Every row gives one point. Examples show where two turns around zero, p and q, send a point. Where does a point land after both, in the order given? Backwards means that the second turn is done in reverse. Each puzzle has new turns, and all numbers are rounded.

Turn p:
[ -3.1 -10.4   7.9] -> [ 2.7 -2.9 12.8]
[12.0 14.3 17.7] -> [23.5  7.9 -6.8]
[13.0  3.4 -2.0] -> [  6.5  -6.5 -10.0]
[-21.9  -7.4 -23.7] -> [-32.8   1.4   4.0]
Turn q:
[ 6.6  3.0 -6.0] -> [ 4.4  1.7 -8.1]
[ -5.0  11.8 -14.1] -> [ -6.5  13.8 -11.4]
[-6.1  5.5 24.3] -> [ 5.1  4.9 24.6]
[ -8.6   2.2 -22.7] -> [-15.5   6.1 -17.8]
[  0.7 -16.1  29.9] -> [  7.4 -18.1  27.8]
[ 12.5  -6.4 -11.4] -> [  5.1  -8.5 -15.1]
Where do these land?
p, then q: [  1.4 -11.1 -12.9] -> [-13.4  -9.3   4.9]
p, then q: [  4.4 -26.8  -7.8] -> [ -9.3 -22.0  15.1]
p, then q: [-8.9  1.0  6.4] -> [5.0 7.5 6.3]
q, then p: [ 7.3 29.4 20.4] -> [ 29.2   8.1 -20.3]
q, then p: [-4.1  7.4 -6.1] -> [-4.2  7.3 -6.2]

Turn p:
[ 15.4 -16.1 -12.6] -> [ 18.4 -16.7  -6.2]
[ -6.3 -18.6  12.6] -> [-14.8 -15.2  -9.7]
[ 7.7 -5.6  3.0] -> [ 1.6 -9.5  2.7]
[-16.7  10.2  -7.0] -> [-3.2 19.2 -7.4]
[-0.1 30.1  4.0] -> [-2.0 22.3 20.6]
Turn q:
[-18.4  -5.7  -9.5] -> [  3.2 -20.0  -7.2]
[-0.7 11.1 -0.1] -> [-3.0  5.4 -9.3]
[23.1 -2.5 32.4] -> [-19.9  23.7  25.1]
[-11.8  -0.2 -18.9] -> [ 12.6 -13.3 -12.6]
[16.7 -8.1  3.2] -> [ 5.3 10.0 15.1]
[-8.9  5.4 -7.0] -> [  1.6  -5.7 -11.0]
Where do these land?
q, then p: [ -5.3 -22.3   9.2] -> [-19.2 -15.3  -3.0]
q, then p: [ 1.1 -6.2  1.9] -> [-5.1 -3.8  1.8]
p, then q: [14.2 -6.5 22.4] -> [-12.6 -16.7  17.6]
p, then q: [-12.3   7.2 -10.7] -> [  4.2   8.7 -15.0]
q, then p: [ -1.8  33.7 -13.5] -> [29.8 20.3 -4.9]
q, then p backwards: [ 4.2 -5.9 -9.4] -> [ 9.0  1.1 -7.7]

Turn p:
[-13.7 -14.4  -2.5   0.5] -> [-17.0  -8.7  -5.7   1.7]
[ -1.1  -8.5  -9.0 -15.0] -> [ -5.8  -9.8   1.0 -15.8]
[  4.2 -14.3  26.2   3.4] -> [ -0.2 -15.2  15.4  21.3]
[ 1.7 44.8 -5.7 -3.6] -> [ 14.4  40.7   6.1 -12.6]
[  4.4 -13.1 -10.6  10.4] -> [  2.2 -11.3 -16.6   2.2]
[4.5 5.5 1.6 4.4] -> [ 6.6  4.4 -0.2  3.2]
Turn q:
[ -6.0  -0.5  14.1 -27.8] -> [ 22.1  13.7  14.7 -10.7]
[  1.0 -11.8  -7.9  24.6] -> [-14.3 -21.3  -4.4  11.3]
[14.4 -3.3 -9.7 15.2] -> [ -6.4 -10.5 -17.2   9.8]
[-0.5 21.0 17.9 -2.6] -> [-1.9 25.6  6.6  8.2]
[ -8.9  -5.4 -14.4  -9.5] -> [  0.6  -7.4   0.3 -18.7]
Where do these land?
p, then q: [0.7 9.6 2.3 5.6] -> [-5.5  7.1 -5.7  4.0]
p, then q: [-37.6 -11.2  -3.8   8.4] -> [-27.2  -7.0  20.6 -20.2]
p, then q: [ 14.9  -3.2 -16.4   5.4] -> [  8.9  -7.4 -18.4  -7.6]
q, then p backwards: [ -0.6   8.2 -16.3 -10.3] -> [ -2.9   4.2 -19.3  -6.3]
q, then p: [  8.2 -11.4  30.9  -9.1] -> [28.2 -0.8  1.9 20.8]
p, then q: [14.5  8.0  3.3  0.0] -> [  7.2   5.2 -10.2  10.2]

Turn p:
[  2.3 -12.8  17.7   5.8  -2.6   5.8] -> [  0.1 -12.0   5.0  13.9  10.8   8.9]
[ 29.4  -3.4  13.2 -11.0  -6.6   7.2] -> [  9.5  -9.9   7.6 -14.8  17.9  22.0]
[-12.1 -12.7 -15.5  -3.7  -4.1 -25.9] -> [-10.2 -10.3  -1.2  -2.4 -31.8  -4.6]
[-4.3 11.6  2.9 -6.6 13.9 -2.3] -> [ -6.7   7.3   8.1  -6.6   5.4 -12.9]
[ -1.8 -19.5  -2.4  18.8   4.4  -1.6] -> [  6.5 -18.8  -8.5  15.3  -4.1  -6.7]
[ -5.7   6.8  -6.7 -24.7 -27.1  19.0] -> [-14.6  22.4 -13.9  -8.0   0.8  29.2]
[  2.9 -19.3  -9.5  11.6  21.3 -10.6] -> [  3.2 -25.7  -6.3   0.2  -5.3 -20.8]
[ 5.0 24.7 14.1 -0.5  3.5 16.1] -> [ 6.4 21.1  9.4 -1.1 23.0 -0.2]
[-15.8  24.4 -13.7  10.3  -2.8  -7.7] -> [  5.8  25.8  -0.2   3.7 -16.7 -14.7]
Turn q:
[21.4 -9.6 10.7  3.1 22.0 -6.7] -> [12.1  4.7 25.8 18.0 -6.6  0.1]
[ 14.1  -7.0   1.4   5.8 -14.8  12.5] -> [  8.7  -3.1  -4.6  -3.0 -11.2  20.4]
[  5.1  -2.8 -28.4  -3.8   8.0  -3.9] -> [ 20.4 -14.2   1.3  -6.1  12.1 -11.5]
[-16.6   5.2   3.0 -15.4 -13.4   6.9] -> [-13.3  10.0 -10.5 -18.9   5.6   1.6]
[ 0.1 13.9  7.1  5.6 16.7 -0.4] -> [-0.8 10.3 -0.4 19.0  5.7 -7.2]
[-41.8   4.6   3.9   2.6  12.6  -2.7] -> [-33.8  -2.3  -3.0   4.0  25.0 -12.6]
[ 17.7  -4.4   2.3   2.1 -31.0  -5.7] -> [  6.7  -5.4  -8.4 -13.0 -30.6   9.2]
Where do these land?
p, then q: [ 23.4  -4.7   8.6  -8.5  -9.2 -12.4] -> [ 2.0 14.9 13.0 -9.3 -0.6 21.8]
p, then q: [-25.4   1.7   1.4   0.2  17.1  15.8] -> [-12.1 -13.7  -5.1  13.0   9.0 -24.1]
p, then q backwards: [ 13.2  -8.0 -28.4   9.5   1.3   2.5] -> [  9.1  13.1 -21.1   1.9 -20.9  -1.6]
q, then p: [  4.3   1.4   8.5 -22.2 -26.1 -16.7] -> [-14.4  17.4   8.0 -14.1 -15.0  23.4]
q, then p backwards: [ -6.3 -11.4   5.9   4.1   1.1  11.3] -> [  1.4  -5.8  11.7 -10.1  -7.9   3.7]
p, then q: [ 12.2  11.0   9.0  -1.2 -22.5  -5.8] -> [ 6.2 19.9 -7.4  3.9 -3.2 19.4]
p, then q: [-22.6  13.8  11.0   1.9   8.6   7.4] -> [-14.3   0.6  -9.0  19.6   0.4 -16.9]
p, then q: [-17.4  -2.2   0.0  26.8  22.5 -11.2] -> [ -8.2 -21.6   6.1  10.9 -26.7 -16.1]
p, then q: [ 18.5  -1.7 -16.0 -10.7   7.3   9.1] -> [ 15.5   4.5  10.2 -16.8  12.0  -7.6]
